Every row gives one point. To make a cloud, some directions were put in groups of two or more. Within a group, all points are equally far from the middle, so they leave a hole (a ring in 2 directions, a hollow ball in 3). The other directions are filled evenly. Then the cloud was stretched, turned, moved and blurred a little. How many holes are there, and how many directions does each take, smallest first?

Cloud (13 x 2):
[[ 22.6  13.0]
 [-17.1  26.5]
 [-27.9  13.1]
 [ 17.4 -12.9]
 [-26.4  -8.1]
 [ -7.9  30.3]
 [ -2.8  30.7]
 [  2.8  30.0]
 [ 23.0  10.6]
 [ 22.5  13.0]
 [-14.0  28.4]
 [-20.5 -16.1]
 [ 12.8  25.8]]
Holes: 1 (2)

Cloud (22 x 3):
[[ 13.7 -32.3   7.1]
 [ 14.3  -6.3  22.9]
 [-29.9 -11.9  22.7]
 [  4.9 -16.3  29.0]
 [ 16.6 -25.1 -13.3]
 [-26.9  -2.5   2.0]
 [-20.6 -16.6  40.0]
 [  3.4  29.4   8.4]
 [ 11.5 -44.3  -1.4]
 [ -9.1 -31.1   3.0]
 [ 12.9 -16.8   4.1]
 [-31.1   3.9  38.3]
 [  7.7 -15.0  29.8]
 [  3.3 -30.7  18.8]
 [-14.4 -14.8 -21.6]
 [ -9.7 -27.9  19.5]
 [  0.9  -5.3  45.1]
 [ 20.3 -10.4 -14.9]
 [-17.9  19.5  13.5]
 [-12.6  -2.0  -0.2]
 [ -8.0 -42.0   0.6]
 [ 19.3   6.9  10.6]]
Holes: 0

Cloud (27 x 4):
[[ 17.5  20.5 -15.5  20.9]
 [ -5.0  17.7   6.0  27.2]
 [ 32.6  11.3 -13.8  23.2]
 [-10.3  11.9 -20.8   5.0]
 [ -1.0  21.0  29.6  -5.9]
 [ 24.2 -27.3  32.9  11.2]
 [ 30.2  22.7  30.1   8.4]
 [ -1.8 -34.9 -13.4 -12.1]
 [ 34.3  19.8  28.9  13.5]
 [ 26.3 -29.0  -1.5 -18.5]
 [-16.0 -22.9 -12.3  18.5]
 [ 33.6   9.7 -17.1  -8.9]
 [ 15.2  24.6  10.2 -21.3]
 [ 39.8   3.5   8.9 -18.8]
 [ 17.0  23.9   8.4 -21.5]
 [ 42.2  -3.4  30.6  -1.2]
 [-13.8 -10.8  32.1  -4.7]
 [ -2.6  17.8  -0.8 -23.1]
 [ 33.0 -21.7  20.0  27.9]
 [-19.7 -11.3 -19.9  -1.6]
 [-11.5  10.5 -16.3  15.9]
 [ 18.7  25.4  19.9 -16.9]
 [  7.3 -33.2   9.0  29.3]
 [-16.4 -24.4 -18.7  -4.0]
 [-19.8 -11.9 -19.7  -0.3]
 [ -0.7  18.6 -17.9  15.0]
 [ 33.6  16.4  14.4  28.1]]
Holes: 2 (2, 2)

Cloud (27 x 4):
[[  3.0  11.8  25.2  26.5]
 [-12.4  17.9  15.7  -5.3]
 [  3.4 -10.3   4.6 -23.9]
 [-16.3  12.3 -18.6   3.1]
 [ 31.6   4.6 -31.9  -8.0]
 [ 14.9 -35.0  33.4 -10.7]
 [-39.6 -16.4  16.6  14.0]
 [-13.7  -0.4   6.1 -35.6]
 [ 12.2  -7.3 -23.8 -26.7]
 [ 45.1  -8.5 -15.3  20.1]
 [ -4.3 -14.9 -23.7  11.8]
 [ -7.8  37.6  25.8 -19.3]
 [ -2.8 -19.7  15.4   0.6]
 [  6.1 -11.1  14.8  39.9]
 [  2.5  34.6 -13.6  19.4]
 [-16.8  16.1 -10.5   4.6]
 [ 31.3  30.1  -4.9   8.2]
 [ 19.0   2.1  31.7 -24.0]
 [ -4.4   7.8  -9.6 -44.2]
 [ 25.9  42.5   6.6   4.0]
 [-10.8  16.4  17.9  14.2]
 [ 15.9 -21.6 -36.3  16.7]
 [ -7.8  -4.6  20.1   4.2]
 [ 14.1  -1.8 -13.8 -34.4]
 [-11.7  19.7  -8.3 -32.8]
 [ 27.0  34.7  -3.9  24.4]
 [ -9.5 -15.9  10.5  11.5]]
Holes: 0

Cloud (47 x 6):
[[-25.3 -18.6 -17.4  -9.4  -6.5  19.0]
 [ 25.1  24.0  17.5 -15.1  11.1 -14.0]
 [-31.6  16.1 -17.8   7.4 -23.6 -22.8]
 [-27.0  26.8 -24.9 -10.7 -17.4  -6.2]
 [-39.4  22.1 -10.6 -13.1   2.7 -13.3]
 [  6.2  -9.4  36.0  13.3 -17.2 -19.2]
 [ -0.4 -13.9  30.0   3.5 -21.1  22.7]
 [-13.1 -13.6  32.2  16.9  11.2   0.3]
 [-15.4 -25.3   0.0  18.3  15.2 -38.5]
 [-17.5 -30.1  -2.9   1.1  29.9 -25.6]
 [ 27.0  -2.0  -2.0  30.2  -0.5  -9.0]
 [ 21.6  -5.0 -13.2 -35.7  -2.0  13.4]
 [ 28.4  -7.1  -4.7   2.8 -44.6  10.0]
 [  7.9   1.9 -10.4 -39.5   4.6 -25.8]
 [ 11.1 -10.6  10.8  -8.2 -20.2  39.2]
 [ -6.2 -28.4 -11.9  14.6  16.6 -31.4]
 [ -6.4  43.7 -27.6  24.4  -6.8   0.1]
 [ 12.5 -10.5  34.2 -22.3  13.3   0.3]
 [-24.6  19.4 -27.9   7.0 -27.7 -14.4]
 [-35.0 -15.2  -9.9  17.7 -17.7 -11.8]
 [-12.6 -34.9  -6.2   4.0   5.8 -41.1]
 [  9.0   3.6  33.0   3.0 -29.5 -24.6]
 [ 18.8  -8.9 -26.3  -5.5 -32.8 -22.0]
 [-26.2   5.5  -9.1  -5.4 -35.7 -24.9]
 [  9.0 -28.5  40.1  -9.4  -5.1  -5.8]
 [-25.5 -28.7  15.3 -30.5  -2.2  -4.0]
 [ 30.2  24.7   0.4  -9.1  17.7  11.3]
 [  8.6   4.1 -20.8 -32.2  -9.8  21.9]
 [ 34.4 -10.0  -4.5   2.1 -39.9   4.8]
 [ 40.0 -15.0   9.0   7.1 -19.4  -6.6]
 [-34.4 -34.5   6.6  -9.9  -7.3 -10.3]
 [  6.0  -4.8 -26.3 -29.7   1.2  14.0]
 [ -0.9 -10.2 -23.6  23.7  18.0   9.4]
 [ -7.0  14.3 -35.4  -4.0  25.0   8.3]
 [-20.9 -15.5 -21.1 -12.2  -4.3  20.9]
 [  6.2  19.8 -39.0 -15.7 -13.6 -14.2]
 [  3.6   6.5 -25.6  37.8  -6.7  -2.8]
 [ 17.0 -31.9 -12.0 -23.5  -4.8   5.9]
 [-33.2  32.0 -21.3   1.8  -8.3 -10.7]
 [ 29.3   3.5  15.1 -31.2   9.6  -0.2]
 [ 37.2  26.2  -4.9 -22.0 -10.7   7.1]
 [  4.0   5.2 -15.4 -33.8   5.7 -31.1]
 [ 29.3  -2.2   2.6  -8.5   0.1  34.9]
 [-21.2 -38.7   2.7 -11.7  15.4 -28.0]
 [  5.9  18.6  29.5  -4.3 -30.0 -20.3]
 [  8.1  28.1  -9.7   1.4  33.9 -14.6]
 [ 18.4  -1.7 -28.0  -6.2 -37.5 -16.9]]
Holes: 3 (2, 2, 2)
